Each row is a point. The last column is the point's height on a tilted bowl or saddle (a function of degree 2), plus a little noise. Along how many of its main directions does it bend up, bend down or stay straight?
In the rows, 128 means zero.

Points, 10 rows:
[[168 126 152]
 [163 112 132]
 [107 122 164]
 [123  45 116]
 [ 75 213  26]
 [178 127 159]
 [130 164 146]
 [103 175 119]
 [ 88 147 157]
 [133 107 140]]
Directions: 1 up, 1 down, 0 straight

Points (15 x 4):
[[126 145 145 122]
 [198 130 124  61]
 [ 74 100  95  93]
 [197  85 126  76]
 [ 79 124 155  96]
 [ 95  94 163  68]
 [123 162  98 122]
 [106 230 151 154]
 [129  75 132  75]
 [178  71 127  82]
 [152  57 115  80]
 [155 149 152 113]
 [109 135 109 120]
 [106  83  93 101]
 [115 219 113 116]]
Directions: 1 up, 1 down, 1 straight

Points:
[[126  99  87 138 147]
 [116 152 171 147 153]
 [ 51 161  85  99 122]
 [126 151 138 153 128]
 [110 103  95 141 143]
 [195  87 135 106 127]
 [ 97 120  94 135 136]
 [141  64 194 124  60]
 [206  69  84 145 195]
 [163  66 170  89  56]
 [147 124 133 172 139]
 [ 51 138  89  66 190]
 [176 143 110 175 160]
 [185 170  94 153 153]
 [189 213  89 139 112]
 [ 98 100 116  91 160]
 [141 132 109  79 136]
 [ 40 131  35 103 175]
 [155  98 112 142 138]
 [154 155 215 141 187]
 [153 137 129  97 131]
 [ 94  93 127 122 152]
 [ 93 138 224 138 213]
 [130  91 106 119 142]
 [104 169 124 142 101]]
Directions: 2 up, 1 down, 1 straight

Points, 44 rows:
[[152 158 137 132 145 142 116]
 [249 153 132 145 139 234 239]
 [117 176 159 132 158 162 117]
 [ 23 132 114 113 136 133 178]
 [169  88 137 200 131 155  50]
 [ 95 124 136 110  67 135 119]
 [139 113  79 131 145  99 125]
 [ 77 158  81 178 118 154 177]
 [106 162  95  60 105 131 147]
 [179 127  85  78 111 123 173]
 [108  64 168  65  84 102 167]
 [124 150 133 154 126 163 108]
 [ 83  88  78 134 121  83 167]
 [118 131 168 156 117 142 101]
 [233 124  85 207 124  97  48]
 [128 119 149 127 101 102 107]
 [100 156 132 121 126 104 112]
 [104 123 110 158 140 160 106]
 [108 145  96 161 132 103 116]
 [106  74 158 138 124 152  61]
 [119 187 123 128 105  93 114]
 [121 172 109 100 105 170 139]
 [160 116 187 144  76  85 141]
 [179 103 186 156 127 160  98]
 [134 112 153 153 108 140  80]
 [155  87 163 103  65 143 106]
 [171 126  67 187 167 160 145]
 [140 112 145 152 121 192  51]
 [143 125 119 103 191 132 112]
 [161 180 124 146 159 122 134]
 [132 154 117 114 113 146 115]
 [148 178 158 122 191 139 123]
 [118  60 105  61 142 164  94]
 [112 144 111 128 170 123 119]
 [194 100 162 137 129 125 122]
 [121 127  94 138  87 112 106]
 [105 130 140 156 168  91 131]
 [151 117 132 171  38 168  52]
 [127 130 125 121 105 100 107]
 [144 182 154 147  91 118 134]
 [194 177 126  99  84 102 167]
 [150  78 146 115 183 149  89]
 [199 128 112 130 171  57 131]
 [112 105 121 118 104 125 102]]
Directions: 4 up, 2 down, 0 straight

Points, 77 rows:
[[ 26  82 152 131 141 112 130 101 141]
 [ 86 155 139 163 150 107  92 113 116]
 [ 24 127  63  79  98 113  80 143  91]
 [118 177 109 235 115  55 105  51 116]
 [ 79  88 173 117 124 199 154 138 155]
 [177 206  87 149 109  85  96 117 147]
 [103  95 156 149  68 113 113 168 137]
 [139  95 137 187 209  33 150  13 249]
 [179 138  58 139 151 135 136  88 127]
 [136 171  76 132  75 192 127 110 132]
 [143 145 118  89 144 116 134 157 125]
 [134 152 180  84 175 167 119 157 119]
 [141 118 138  81 151 168 104  61  96]
 [124  92  99 122  75 182  97 105 126]
 [109  89 134 103 165 130  69 128 138]
 [ 98 193 144 215 206  80  65 117 178]
 [146  94 132 135 191  97  54 166 145]
 [144  63 116 124 104  88 173 104 158]
 [133  94 118 114  99  85 139 136 134]
 [ 78 161 108 120  98  92  60 129  99]
 [120  69  75 143 104 122  60 208 120]
 [119 107 172 100 128 134 196 219 183]
 [117 151 122 172 103  73 154 177 123]
 [141 135 146  99 165 146 142  54 111]
 [141  75  87 145  68 175 105  95 136]
 [108  97 136  84 138  78 141 150 154]
 [ 73 125 101 113 173 216  89 102 144]
 [ 84 122 126  93 142 190  85 151 136]
 [156 133 169  66  97 156 163  90 119]
 [164  80 133 115  80  98 133 143 154]
 [ 95 130  99 129  87 159 103 101  98]
 [100 171 171  39 140  94 179 213 213]
 [ 95 119  70 140 128 179  98 132 112]
 [110 149 168 102 160 126 121  91 120]
 [182 155  75 125 127 121 171 156 128]
 [103 175 155 142 107 126 182 166 153]
 [154  24 126 220  39 139  69 109 173]
 [170 146 107  88  55 136 142 150 153]
 [137 139 132  69 130 108 100 138 124]
 [125 178 105  39 118  66 151 142 144]
 [ 79 109  49  82  93 181 124 159 125]
 [210 164 115 163 106 117 122 159 146]
 [102 176 181 135 126 118 124 164 144]
 [144  99  68  66 137 150 115 159 119]
 [107 178 130 153 143 113 120 150 126]
 [150 134 159 133 196  72 138 179 157]
 [158 162 183 215 191 158 147 147 127]
 [150 121  41 120 149 123 151 204  94]
 [145 143 133 181 162 109  71 134 125]
 [196 118  71 153 143 120  68  35 149]
 [175  89 175 178  75 223  73 120 144]
 [120 132 197 153  69 139 116 155 146]
 [116 144 120 101 116 141 142  90 109]
 [128  70 146 136 123 120 165 131 147]
 [160 170  99 113 131 123 148 136 125]
 [135 179 127 194 175 155 193  81 160]
 [147 186 123  69 118 118 123 137 125]
 [161 108 106 138 202  89 123 131 138]
 [151  60  67  80 137  93 144 160 132]
 [147 118  92  59 112  60  68 132 140]
 [113 150 214  88 157 149  23 100 104]
 [121 136 111  75 133  94 135 146 131]
 [ 62  80 124 119 113  92 139  73 122]
 [175 135 148 149 157 160 150 231 115]
 [107  81 134  96 168 123 121 136 144]
 [125 123 133 142 144 157 132 147 117]
 [ 38  76 139 123 131 153 134 113 139]
 [ 99 123 126 137 154 140 103  27 115]
 [155 110 107 127 210  50 138 110 177]
 [ 58 125 142 179 124 145 150 130 107]
 [ 78 131  86 145 157 124  85 127 114]
 [187 138 110 199  87  73 118 163 146]
 [137  73 192 192 162 116 164 164 147]
 [ 64 135 177 127 144 105 120 132 140]
 [164 120  92  89 177 139  72  87 118]
 [101  94 163 126 109 133 138 129 134]
 [139 141 154 183 121 200 149  97 123]]
Directions: 5 up, 2 down, 1 straight
